Rows are points. Examples show where two turns around zero, p and q, send a point. Write where each new point lands after one turn and then the other. Backwards means that the second turn is done in reverse. Each puzzle has new turns, and all numbers are rounded.

Turn p:
[ -1 -61] -> [60 10]
[ 3 -4] -> [3 4]
[13 37] -> [-39   6]
[-16  28] -> [-25 -21]
Turn q:
[12 61] -> [ 52 -34]
[  1 -26] -> [-25   9]
[-24 -31] -> [-20  34]
[11 -5] -> [-9 -8]
Where do these land?
q, then p backwards: [ 2 25] -> [-15 -20]
p, then q: [ 50 -13] -> [ 46 -23]
p, then q: [-35  20] -> [-30  26]
p, then q: [-16 -33] -> [-22 -29]

Turn p:
[16 49 -2] -> [36  6 36]
[ -6 -13  21] -> [-18  17  -7]
[ 47 -36  45] -> [-66  12  33]
[-34   2 -22] -> [ 23  -6 -33]
[-24 -33 -30] -> [ -7 -27 -42]
[  0  30 -12] -> [30 -2 11]
Turn q:
[-17  21 -26] -> [-37  -4   2]
[17  9 21] -> [19 -6 21]
[ 56 -25  17] -> [48 37 19]
[-55  -5 -12] -> [-30 -27 -40]
Where do these land?
p, then q: [-40  13 -27] -> [-9 47 14]
q, then p: [-12 -33 -28] -> [ 39 -22  -6]
q, then p: [30 39 18] -> [-31  40  14]
p, then q: [ 22 -18  37] -> [-11 -45  -7]

Turn p:
[  2  -5  23 -26] -> [-10 -16  30  -1]
[ 10 -28  12   5] -> [ 23 -17   9 -12]
[-40  39  -2  66] -> [ 17  83 -19   1]
[  8 -20 -38 -57] -> [-21 -57 -13  36]
[20 15  5 12] -> [ -9   7  -8 -24]
Turn q:
[ 28  16 -27  18] -> [-29  10  33  10]
[-18 -11  39  17] -> [ 23 -24 -24  25]
[ 71   0 -24  -7] -> [-3 49 56 10]
[-44 -29  -8 -14] -> [ -3   4 -51 -20]
[-38  24  20 -14] -> [ 13 -40 -14 -25]
Where do these land?
q, then p: [ 44  -6 -59 -22] -> [-50  43  39  11]
p, then q: [ -4 -46  30  35] -> [38 28 44 10]
p, then q: [-12  -2  27 -13] -> [ 25 -16  -3  12]
p, then q: [-47  22  15   4] -> [ -1 -47  22  15]
q, then p: [ 20  31 -14  -4] -> [ 0  3 39 -2]

Turn p:
[ -8  -1 -45  17  -8  -4] -> [ 13  26  -9  17 -34  10]
[ -3 -15 -31 -30 -22  19] -> [-28   6 -19 -12 -40  -8]
[-27 -39  26  30 -21  27] -> [ 22  12  40 -49 -13 -15]
[ 20  54  50 -26  44 -35] -> [-18 -42  -5  31  78  23]
[ 26  17   2 -26  58  -8] -> [  5 -45 -42  18  28  14]
[-17 -19 -33  34 -34  45] -> [ 18  53  -2 -35 -41  -7]
[-31 -31  17  12   7 -21] -> [ 19 -22  42  -5 -14   7]
[ 54  13  42  -8   4 -32] -> [ -9 -23   2  31  54 -38]
[-14  20 -28  -2 -28  10] -> [-21  36  -6   2 -18  14]
Turn q:
[57 26 30 -8 -7 22] -> [  3 -33  -5  52  39   6]
[-38 -12   0 -12 -45 -24] -> [ 47  27  23 -15 -25   3]
[ -9 -21 -37 -59   3 -17] -> [ 11  31  22 -49  41  -3]
[-26  10 -29  26 -11  10] -> [  8  18 -35 -10 -25 -14]
[  4  13  -4   3  23 -43] -> [-15 -14  24 -11  -4 -38]
[-28  28  15   9  29 -10] -> [-31  18  13  17 -23 -24]
[ 40 -44  25  42   8  60] -> [-23 -48 -42  15  -4  68]
Where do these land?
p, then q: [-37  33 -23  23   7   7] -> [ -5  12 -40  38  19   6]
q, then p: [ -5  12 -36 -38   0  43] -> [  8   0 -47  18  11  45]
p, then q: [ 12 -42  46  32 -46  30] -> [  4  -5  80  18  23 -29]
q, then p: [  3 -67   9  -6  10 -15] -> [-33 -25  -6 -55  -1 -12]
q, then p: [ -2  23 -19   7 -14 -26] -> [ -6  -9   8  37   3 -16]
q, then p backwards: [  3   8  55   3  -1 -37] -> [-21 -28   9   2 -13 -55]
p, then q: [ 27  32 -32 -20  44  -2] -> [-11  -3 -57 -41  -2  -5]

Turn p:
[-13  -7 -22   3  19 -11 -17 -27] -> [ 18   6   4  13  36 -13   4 -15]
[-16  25   5 -17  -8   2  12 -15] -> [ 11 -14 -31  -3  -7  -4 -10 -14]
[ 17  21  -7 -13   0 -19  12   6] -> [ -6   6 -28 -13   0   2  20   7]
[ 19 -26  15 -10 -13   4  12 -12] -> [ -3  32   6  -8 -19  -1 -17  -5]
[ 15 -46 -14 -15  -9   0   4  13] -> [-22  41  12  23  -7  -3  -6  11]
[ 25  -4  97 -14 -12  -1 -25  23] -> [-10  -3  16 -68 -22  11 -59  49]
[ 10  10 -12 -14 -15  11 -16  -5] -> [-22  -4  -7  -4   3 -22  -2 -11]
[-18  20 -21 -20   0   0  10   4] -> [ -4 -13 -33  19   4   0   5  -6]
[-18 -17 -15  96 -11  -4   9   8] -> [ 41 -22  67  24 -25  -3  50   4]
[ 0 22 -3 18 42 22  1  9] -> [ -5 -27  10  -6  21  37  15 -15]
[-22   1 -22 -15   6  -5  -1  -5] -> [  4  -2 -17  25  17  -6  -1  -5]
Turn q:
[  4 -15 -18 -39  20 -23  27  13] -> [  0 -15  -7 -52  27   8  12  -4]
[ 17  -5  13  -8  40  34 -20 -11] -> [ 32  -3 -30  19  -9  34  17  -4]
[ 10  23 -12 -14  41 -31   4  24] -> [  4 -33 -37 -25  14 -20   6 -24]
[ -1  16 -30  16 -22   1 -12   8] -> [ -9 -13  25  22  11 -15 -11 -16]
[-17  -9  34  13 -24  30   6  24] -> [  3  54   2  20   9 -12   4  14]
[-28  23  38 -34 -25  35  20  15] -> [ -6  73  -4 -10   0   4   2 -30]
[  6 -26 -22   8 -24   2  30  -5] -> [-11  -2  41 -10  11   1  20  20]
[ 28  26  -9  28 -13 -35 -12 -27] -> [-38 -40   3  17 -31 -14  -8   1]
[-15   1 -20  27  10 -28   2 -27] -> [  9 -33  18 -10 -27 -20 -14  11]
[-11 -30   7  18  -1 -16 -11 -14] -> [  8  -7   5   0  -9   0 -18  38]
[  7  -5  19 -15  -2  31 -34  -2] -> [  8  19 -16  28   3  35 -10  -4]
Where do these land?
p, then q: [ 13   2  34   7  -6   4 -35   2] -> [ -1  15 -31 -15  17  18 -25   4]
p, then q: [  2 -46  14  10  -8 -11   3 -20] -> [-32   4 -30  23 -16  -8  -4 -15]
q, then p: [-16  25  25 -16  42  -3  16  17] -> [-11  26 -38   2  12 -23  27 -21]
q, then p: [ -7 -44 -15  -2  -2 -20 -42  10] -> [-33  -4  38   2  34  17  -8  21]
p, then q: [-16  27  -9  -5   2  -2  21   3] -> [  4 -14  30   2  10   6  16   8]
q, then p: [ -3 -24  -5  18  -8   0 -22 -21] -> [-17 -11  31  -6 -11   1  -6  20]
q, then p: [ 11  -9 -56  35 -31  46  18  12] -> [ 48   5  25 -41 -24  52  -8  10]
q, then p: [ 42  -8 -26  20 -13   5  10  -5] -> [ 26   5  19  18 -25  32 -11   9]
p, then q: [-19  35   8 -36  -2  -5  36  25] -> [ 14 -15  51  17  39   6   2  -8]
p, then q: [ -7   9  19   5   9 -28 -16 -12] -> [ -5 -16 -26  -7  21  13  11  -4]
p, then q: [  0  34  11 -36  18  13  11 -12] -> [ 26 -22  26  -1   7  33  -9 -17]

Turn p:
[  4 -15   3 -15 -11  58  30 -29  10] -> [-20  34   9 -43 -14  15   5   3  43]
[ 31   2   3   5  -3   6  16   2 -25] -> [ 7  0 22 -2 31  6  2  7 18]
[-64  20 -19  14  14  -8   4  13 -10] -> [-11 -19 -65  18  -4  -5 -21   6   2]
[ -7  18   5 -16  -9  -6 -35  -1  -8] -> [ 12 -24   7   7 -25  11  -9  16 -14]
[-19  21  12  43 -20  -6  36   8  26] -> [-23   4 -33  29  10   7  47 -12  17]
[ 17  15  12 -12  71 -19 -47  14   1] -> [ 24 -37  15  -1   3  13 -43 -51 -43]
[ 25 -17   9  -3 -15 -21  30 -32  -2] -> [24 43 12 -3 18  6 24 10  0]
[  7  13 -19 -11  -3 -15  27  13  14] -> [ 19  -8 -15 -11  10 -21  25  -7   8]
[ -3 -10  24  -6  -8 -16  35  22   1] -> [ 17  17  -2  27   4 -19  12 -14  27]
[  9 -49 -30   2 -15  27 -97 -10  -7] -> [-50  -8  51 -21 -34 -15 -42  41 -59]
Turn q:
[ 20  19 -36 -38  19 -41  -6   0   9] -> [ 19  30  -8 -46 -41  -2 -15  -4  18]
[43 20 15  6 21 -6 -9 -8  0] -> [ 23   6  30 -16   9  21   0 -21  22]
[-23  13  25 -11  12 -21  15 -41   0] -> [ 11  11  -5  17  15 -21 -48  -8  17]
[-16   0  39  42 -68  19  -5  20  -2] -> [-45 -11   4  31  42 -17  37 -34 -36]
[ -6 -18  17   2  22 -30  35  17  10] -> [ 28  27  -4  40 -20  -9   6   1   6]
[ -2 -26  -8  63 -42  30 -44   3  14] -> [-19 -51  32  -8  24 -22  42   0 -52]
[ 10 -19 -15  40 -54  35   4  -2  -6] -> [-16 -42 -15  -4  35 -14  50  -2 -18]
[ 16 -26   1 -55  21  -5  -2  11  17] -> [ -8  30  13  -6 -30   1   3  37  37]
[-19  24  -2  -4  17  10   2  10  10] -> [ -9 -10  -3  10 -22  15 -20 -10  -1]
[  9  17 -24 -36  41   2  17 -10   5] -> [ 17   0 -15 -15 -31  21 -27  11  37]
[-32  -2 -12  -9  11   6  -8   0 -56] -> [ -3  10 -29  -4  18  28 -27  29 -31]
Where do these land?
q, then p: [-23  31 -29   0  -1 -31   8   6  12] -> [ 12  -1   6 -13  -5   3   9  51 -21]
q, then p: [ 35  25  -2   6 -38 -37 -15 -26  28] -> [ 62  30  -9 -11 -18  21  12  -5 -23]
q, then p: [-41  44 -14  12 -27  12 -21   1  23] -> [  0  32 -15   9 -21   2 -34  48 -23]
q, then p: [-16   1  11 -19  35  37  22   4  15] -> [-56  -1   8  11 -16 -15  14  -4  -6]
p, then q: [ 17 -22  32  -1  16   5   2  38 -14] -> [ 15  -4  45  10  17 -23 -19 -15  -4]
p, then q: [  7  21 -13  45   1 -16 -10 -23   6] -> [ 13 -14 -29  18   5  35  -7  26  -9]
q, then p: [  4 -46  -9 -24  26  24 -14  17  -6] -> [-16 -26   8  24  -7 -30   6 -16  42]
q, then p: [ -1 -44  41 -29  31   6  -5  -5 -40] -> [-25 -59   3  19   7   6  -5 -48  15]
q, then p: [ 48 -20   9 -17   4  12   8  -1 -56] -> [ -2 -29  -5 -40   7  -1  -2 -52  34]
q, then p: [-30   8 -27  27 -47 -12  23 -11  32] -> [ 23  36 -23   4  25 -23   1  38 -39]
